Each row of a before or after table is a point. The points were changed in one or more steps. Then noise was added and the rows were shuffled. The steps act on columns, c1 being the first. What was done? A step turns or swaps two columns, mirrors them in a line or flattens them onto one, adds a multiple of one to another, or multiplies or shifts one. Angles are multiples of 10 degrees, from the lower column toward the higher: turns from -170 to 170, lines from 10 to 170 but not 90. Use the fewest steps. Two steps may share a column if one is a turn and the other turns, adds or multiplies; they go together, in the order done. Otherwise the lowest column goes first.
In the rows, 128 means zero.

Before, 12 rows:
[[118 143]
 [126 145]
 [158 106]
 [193  93]
 [130 108]
 [103 136]
 [ 54 208]
 [120 131]
 [182 108]
 [ 93 186]
 [155 134]
 [ 81 156]]
After (12 x 2):
[[137 153]
 [151 125]
 [179  93]
 [144 120]
 [204  51]
 [105 159]
 [ 95 197]
 [107 125]
 [137 104]
 [150 117]
 [103 186]
 [151  82]]
Steps: swap c1 and c2

Before, 10 rows:
[[198 111 121 106]
 [128 183 184 118]
 [ 96 158 121 161]
 [122  92 107 127]
 [135 192 176 180]
 [177 104 151 149]
 [170 190 171 119]
 [106 133 186 224]
 [ 88 108  95  87]
 [200 143 143 141]]
After, 10 rows:
[[ 64 124 163 145]
 [170 127 126 176]
 [130 128 115 143]
 [137 132  85  21]
 [146 127  84 112]
 [ 98 130 174 104]
 [ 88 127 144  98]
 [141 127 166  89]
 [ 62 128 153 108]
 [119 130 120  59]]
Steps: turn c3 and c4 by -130 degrees; turn c1 and c3 by 160 degrees; multiply c2 by 0

Before, 10 rows:
[[127  75 121 127 164 164]
 [120  87 163 180 112  87]
 [180  79 170  91 111 113]
 [ 78 115 146 117 191 149]
 [124  81 123 148 173 130]
 [148 163 100 130 160 114]
 [ 71  97 206 109  89  87]
 [180 135 125 139 122 165]
 [164 172 106 111 117 106]
 [154 100 198 111 192  82]]
After:
[[143 187 145 112 116  82]
 [119  95 233 113 191 123]
 [104  75 100 128  97 149]
 [120  95 230 113  65 122]
 [ 57 137 206  91 108 106]
 [107  78 100 152  91 149]
 [158 148 114 135  86 103]
 [ 97 103 131 177 141 177]
 [101 168  91 143 101 172]
 [171  55 138 118 113 142]]
Steps: turn c1 and c5 by -140 degrees; turn c1 and c2 by -50 degrees; add 1.5 times c4 to c6; turn c3 and c6 by 40 degrees

Before (12 x 9):
[[147  81 139  62 132  88 164  86 114]
 [114  78 154 103 141 154  99  77 165]
 [ 70 107 122  62  66 118  72  87  81]
 [118 127 108 146  55 172 158 148  96]
 [136 100 166  81 106 150  78 147 117]
 [125 171  70 118  96 132 102  99 178]
 [ 68 150  71 116 122  60 139  76  82]
 [132 180 119 117 115  86 134  77  87]
 [ 92 179  60 137 120 129 148 189 105]
 [ 67 108 136  52 161 180 166  84 172]
 [151 180 132 151 124  65 142 181 165]
 [148 149 159 125  81  81 119  85 169]]
After, 12 rows:
[[127 136  98 105 141 181  99  76 152]
 [140 104 161 120 113  61 135  76 102]
 [ 79  76 153 120 122  84 138  73  88]
 [106 147 137 137 124  81 145 185  93]
 [157  89 103 122  81  96 116  85 157]
 [ 77 171  90  47 157 166 165  84 154]
 [161  87  94 153 129  63 147 186 149]
 [161  79 138  58 134 160 168  79 127]
 [ 82 112 163  58  71 142  75  85  99]
 [128 172 153 143  50 144 159 149 104]
 [146 143 146  81 106 163  79 150 134]
 [136 150  71 123  94  90 106  95 131]]
Steps: shift c1 by 10; turn c2 and c6 by -70 degrees; multiply c3 by 0.4; turn c3 and c9 by 60 degrees

Before:
[[ 76  78 168  81  72 146 170 165 150 125 112 148]
 [ 79  97  79  95 158 120 116  78  90  76  74 103]
 [177 204 113  90 140 179 143 161 108 136 179 115]
 [ 81 138 163  40 119 124 183 127 169  63  83 209]
 [117 206 108  73 143 147 114 175 108 175 140  94]
 [104 184 104 114 189 159  69 129 111 115 174 106]
 [132 157 184  76 117 137 135 123 139 155 142 103]
 [106 207 105 127 130 127 138 128 124 126 162  97]
 [ 98 194  95  70 157 143 120 111  67 126 193 113]
 [ 48 117 118 122 135 188 129  78  86 132  70 102]
 [120 108 157  98  72 137 155 136 153 196 106 183]]
After, 11 rows:
[[100 220 104 131  49 141 164 111 128 124 173 126]
 [141 154 185 109 141 132 125 137 123 152 143 144]
 [ 61  89 163  37 156 126  80 169 127  83  83 205]
 [144 101 156  83 190 133 123 153 135 194 105 166]
 [ 99 192  96 102  98 135 126  67 111 136 193 151]
 [ 78  58 168  90 195 135 108 151 166 143 111 159]
 [176 187 112 112 123 149 109 109 160 118 178 141]
 [ 65  96  78 121  96 125 130  89  78  95  75 133]
 [107 197 105 143 129 128 119 125 129 133 162 115]
 [133 214 109 113 108 135 137 105 176 176 140 141]
 [ 53 114 118 138 121 152 125  85  78 159  69 119]]
Steps: turn c1 and c10 by -20 degrees; turn c5 and c7 by -160 degrees; add 1 times c7 to c2; flatten c4 and c12 onto the line at 140 degrees; multiply c6 by 0.4; swap c8 and c9

Before (10 x 14):
[[133 136 140 138 129 115 166 125 120 116 142 109 124 126]
 [112 126 135 113 125 133 119  85 125 119 127 108 124 121]
 [137 127 137 126 131 133 116 129 125 118 144 139 129 144]
 [142 136 121 141 112 139 118 122 108 127 133 114 121 106]
 [138 135  92 139 126 121 117 116 126 117 143 111 135 129]
 [130 106 139 129 122 135 126 117 127 133 148 157 132 140]
 [143 127 138 136 119 128 128 126 126 148 147 108 124 141]
 [143 133 130 136 122 122 119 123 117 125 132 184 151 144]
 [144 127 140 132 120 122 125 109 116 120 149 126 141 114]
 [100 133 137 139 115 130 119 127 102 117 138 118 129 140]]
After (10 x 14):
[[136 138 126 145 114 141 129 116 144 118 124  86 116 146]
 [139 134 161 137 124 147 138 131 140 119 127  59 125 121]
 [130 106 116 131 121 126 122 133 138 125 163 157 135 118]
 [129 127 123 145 120 116 136 127 150 124 143  82 110 126]
 [135 127 121 144 120 120 109 128 131 127 130  46 141 122]
 [134 133 131 144 121 121 130 121 138 118 166 249 125 101]
 [143 133 122 102 114 124 140 105 143 122 130  84 136 120]
 [123 128 117 136 134 126 138 126 127 116 146 123 140 116]
 [117 127 120 109 125 128 136 148 167 119 115  84 124 138]
 [136 136 127 135 130 109 140 121 137 166 125  58 128 133]]
Steps: mirror c1 and c4 in the line at 50 degrees; mirror c3 and c6 in the line at 110 degrees; turn c7 and c10 by 90 degrees; turn c8 and c9 by -120 degrees; turn c11 and c12 by -40 degrees; multiply c12 by 3; turn c13 and c14 by -130 degrees

Before (13 x 20):
[[158 162 166 144 113 178 206 171  89 123 174 146 161  82  95 141  95  71
  150 146]
 [121 145  51  86  80 160 135  94 106 157 148 139  38 116 170  52 139  97
   93  99]
 [102 130  58  84 108  98 132 113 162 184 109 111  73 167 103  86 154  83
  101 138]
 [187  90  55 147 119 123 138 166 115  75 183 199 144 149  75 145  61 151
   99 171]
 [127 198 159 126 101 152 181 141  82 100 156 174 100  26  71 107 145 108
  109 107]
 [161 133 131  57 139 120 147 148 134 152 140 160 140 127 136 158 152  57
   74 173]
 [104 166 147 128  40 159 160  59 121 135 136 128  82  93 141  97 155 125
   89  98]
 [182 186 143 142 108 188 169 149  53  67 181 148 112 105  58 185 122 118
  131 112]
 [172 125 122  94 111  83 116 139  71 162 126 119 157 106 112 128 135  51
  109 172]
 [138 147 168 137 114 201 117 185  78  68 179 170 139  98  75 137 116 135
  142 153]
 [170 123 109 132 154 159 158 119  94  65 229 146 138 111  62 126 115 127
  128 179]
 [148  66  89 106 104 106 140 125 147 153 113 122  65 110 146 109 175  66
  104 126]
 [203 101  91 106 137 120 106 137 142  82 212 189 135 146  80 127  63 149
  160 110]]
After, 13 rows:
[[130 198 159 146 101 146 182 142  82 115 112 175 153  25  68 147 111 109
  110 161]
 [201  99  90 105 136 138 110 136 143 108  63 192 118 143  81  63 127 147
  161 190]
 [171 121 110 154 137 150 157 119  96 102  16 145 103 117  60 111 125 130
  125 132]
 [105 166 146 146  79 153 160  58 121 127 134 125 215  92 140 155  97 123
   87 160]
 [158 159 167 172 161 158 208 171  87 129  83 147 139  83  94  94 139  68
  151 134]
 [139 148 170 179 141 176 117 184  78 103  69 166 143  95  74 119 139 136
  144 130]
 [187  93  53 143 143 111 140 160 117 108  57 200 139 146  79  62 140 149
  103 119]
 [162 132 132  67 141 172 145 148 134 137  96 160 118 126 138 154 158  56
   77  96]
 [151  68  88  99  67 126 141 122 147 143 140 125 150 109 146 174 110  64
  102 127]
 [103 131  58  74  71 131 133 115 160 150 140 109 153 167 102 156  87  85
  102 109]
 [121 140  56 116  37 181 133  96 106 142 129 139 175 117 171 139  51 100
   92 163]
 [173 125 121  74 157 117 116 138  69 138 108 121 146 104 112 130 125  50
  108  89]
 [184 184 142 175 108 163 171 147  54 101  92 152 149 107  60 123 186 121
  129 167]]
Steps: turn c4 and c6 by -40 degrees; turn c5 and c13 by -90 degrees; multiply c10 by 0.4; turn c11 and c20 by 150 degrees; swap c16 and c17

Before, 10 rows:
[[168 116 177 160 142 134 131 113 138 140 155 124 192 143 107 111 129 112
  123  95 169 112 107 142]
 [125 114 113 117 108 105 139 150  72 102  68 160 145 133 132 163  82 180
  169 124 122 149 162 111]
 [177 144 154 113 156 155 164 134 133 150 178 125 151 141  88 104 115 105
  120 123 163 110 100 173]
 [125 122 153 132 148 169 128 125 113 152 133 106 122 134  96 120 136 119
  138  94 148 100 118 195]
 [144 144 136 133 119 142 124 161 108 159 113 114 104 139  85 115 165 180
  148 140 145 112 107 152]
 [104 153  99 131  96 130 112 129 101 121 104 151 125  94 134 140 116 141
  168 131 104 152 118 116]
 [140  88 110 116 130 141 106 114 138 101  79 155 167 166 152 153 100 149
  125 145  99 146 137 139]
 [177 128 163 145 158 115 138  97 139 141 156 136 152 169 138  87  93 115
  123  92 127  86  99 157]
 [122 101 119  94 104 108  85 120  94 129 116 160 148 153 146 152  85 164
  180 140 117 158 168  98]
 [103 116 103 119 115 103 105 159  86 113 100 144 131 119 147 121 132 157
  172 158 147 138 121 162]]
After (10 x 24):
[[176 142 157 117 152 152 163 162 134 151 225 125 142 149 120 106 117 162
  120 120 106 115 101 174]
 [139 154 143 136 123 141 121 179 104 161  96 115 131 140 130 109 167 146
  147 143 176 114 107 158]
 [136 111 117 118 107 109 141 147  67 100  12 157 129 131 143 164  85 119
  169 127 184 148 165 108]
 [147 100 114 119 134 135 102 105 139  95  25 156 128 164 122 154 106 106
  122 145 143 143 138 143]
 [175  93 176 163 135 134 130 135 137 140 180 121 139 145 105 112 129 171
  123  91 109 108 107 147]
 [126 110 125  90 105 104  80 119  97 129 102 157 128 152 128 152  86 117
  182 136 162 158 169  93]
 [105 155 101 130  99 140 112 119 100 118  82 145 123  95 129 147 118 102
  168 132 145 151 115 120]
 [184 102 162 145 163 107 134  96 140 147 181 133 138 172 105  90  93 134
  127  94 118  83 100 157]
 [123 103 152 133 152 167 133 147 106 154 134 105 126 139 111 126 135 144
  139  90 117  98 121 191]
 [103 131  95 120 117 104 106 127  88 114  76 149 125 112 167 119 132 146
  177 157 158 138 123 160]]
Steps: flatten c1 and c13 onto the line at 10 degrees; add 0.7 times c20 to c2; turn c6 and c14 by 10 degrees; add -0.3 times c23 to c15; turn c8 and c15 by 60 degrees; multiply c11 by 2; swap c18 and c21
